Each point is reached from the start by the listed moves, each made once or not at all, plus a little noise. Say if it took an odd or an even number of moves. Then give how often each move was made.

Moves:
(1): [41  7 -6  0 -6]
(2): [-3 39  1  4  1]
Start: [-7 13  9 -7 31]
Points:
[-8 52 10  0 32] => odd (0, 1)
[34 60  5 -1 26] => even (1, 1)

Moves:
(1): [37 -2 -3  8 -6 -3  0  0]
(2): [ 3 32  4  0 -4  2  2  1]
(3): [ 3 -7 29  0 -2  1 -3  6]
(4): [-11   1  -3  39  -8   5  -4  -3]
(5): [ 3  1  4  9 38  2  2 -1]
(6): [ 2  1 -2 -2 -2 32 -5  6]
(7): [-2 -2  1  3 -2  3 24  3]
(8): [-1  2 -4  2  1 -6 -2 24]
Start: [ 6 20 23 -2  5 23 -5  7]
Points:
[-2 55 24 47 28 57 12 36] => even (0, 1, 0, 1, 1, 1, 1, 1)
[ 11  13  51  -6   2  56 -14  18] => even (0, 0, 1, 0, 0, 1, 0, 0)
[46 48 52  8 -6 13 -9 38] => even (1, 1, 1, 0, 0, 0, 0, 1)
[ 28  22  16  43  -9  26 -12   5] => even (1, 0, 0, 1, 0, 0, 0, 0)
[ 37  20  17  54  29  60 -13   5] => even (1, 0, 0, 1, 1, 1, 0, 0)

Moves:
(1): [20  7 -4 -5 -6  5 -8  3  5  3  3 -4  1  1 -3  0  0]
(2): [-4 29 10  0  3  0  0  0 -7 -3  6 -3  3  0 -9  6  0]
(3): [ 0 -9 14 -2 -2  0 -2 -1  1  3  2  1  3  0  3 -3  0]
(4): [ 2  0 -3 24 -3 -1 -2  4  3 -2  2  3  1  0  5  1  1]
(5): [ 5  2 -2 -1 29  4 -3 -4 -1 -3  6  1 -2  5 -2  3 -5]
(6): [-2  1  3 -3  0 19 -1 -2 -5 -3 -8 -5  2 -1 -1 -3  3]
(7): [ 4 -3  2  1 -1  1 17  5  0  3 -5 -3  2 -3  2  3 -3]
(8): [  7  -4   0   2  -3  -3 -10  32  -5  -6 -11   3   4  -4   7   8   0]
(9): [ 3  8  2 -6  9  8 -2  6 30 -2  3  7 -7 -6 -3  3  6]
(10): [-8  7 -4  6  5  0 -8  2 -4 23  1 -2  1 -5 -2 -4 -3]
(11): [-7 -4 -2 -3 -7 13  2 14 -7  1 24 -6  4  4  3 -3 10]
(12): [ 3 -5  3 -8 -3  7  6 -2 -2  3  3 22 -2  7  5  0  1]
(13): [ 0  1 -4 -5  0 -5 -5 -3  4  1 -1  2 23  0  6  0  2]
(14): [-4  0  4  3 -2  4  6  7  5  1 -7 -5 -2 20 -5  0 -7]
Start: [-15 -12   9  12   8  14 -12   6   3   5  -4  -4  -4  -2 -16  -7  -9]
Points:
[ 17  11  23   3  28  16 -23  38   0   3  -2  -9  29  -5 -14  10 -15] => odd (1, 1, 1, 0, 1, 0, 1, 1, 0, 0, 0, 0, 1, 0)
[-27  16  21  14   2  43 -12  60 -15  23  -4 -24  34   9 -15   3  -8] => even (0, 1, 0, 0, 0, 1, 1, 1, 0, 1, 1, 0, 1, 1)
[ 12 -18   7  -9  19  59 -28  46 -10  -1  13   7   4  10  -9  -2   1] => even (1, 0, 0, 0, 1, 1, 0, 1, 0, 0, 1, 1, 0, 0)
[ 17 -16  21  -9  27  46 -29  51  23   6  25  18  -8   4  -4  -4   4] => odd (1, 0, 1, 0, 1, 0, 0, 1, 1, 0, 1, 1, 0, 0)
[  5  11  26  24  18  49 -40  52 -14  -6  19 -17  11   4 -12   2  -2] => even (1, 1, 1, 1, 1, 1, 0, 1, 0, 0, 1, 0, 0, 0)
[  9   7  31  30   1  24 -20  49  -5  29  -3  13   9  -6  -5   4 -13] => even (1, 1, 1, 1, 0, 0, 1, 1, 0, 1, 0, 1, 0, 0)
[ -2  37  22  -3  15  53  -6  17  20  29  -3   5  -6  -9 -27  -1  -4] => odd (1, 1, 0, 0, 0, 1, 1, 0, 1, 1, 0, 1, 0, 0)
[ 12  31  11  20  41  48 -30  44  19  19  -5  14  20  -7 -10  13  -7] => odd (1, 1, 0, 1, 1, 1, 1, 1, 1, 1, 0, 1, 1, 0)
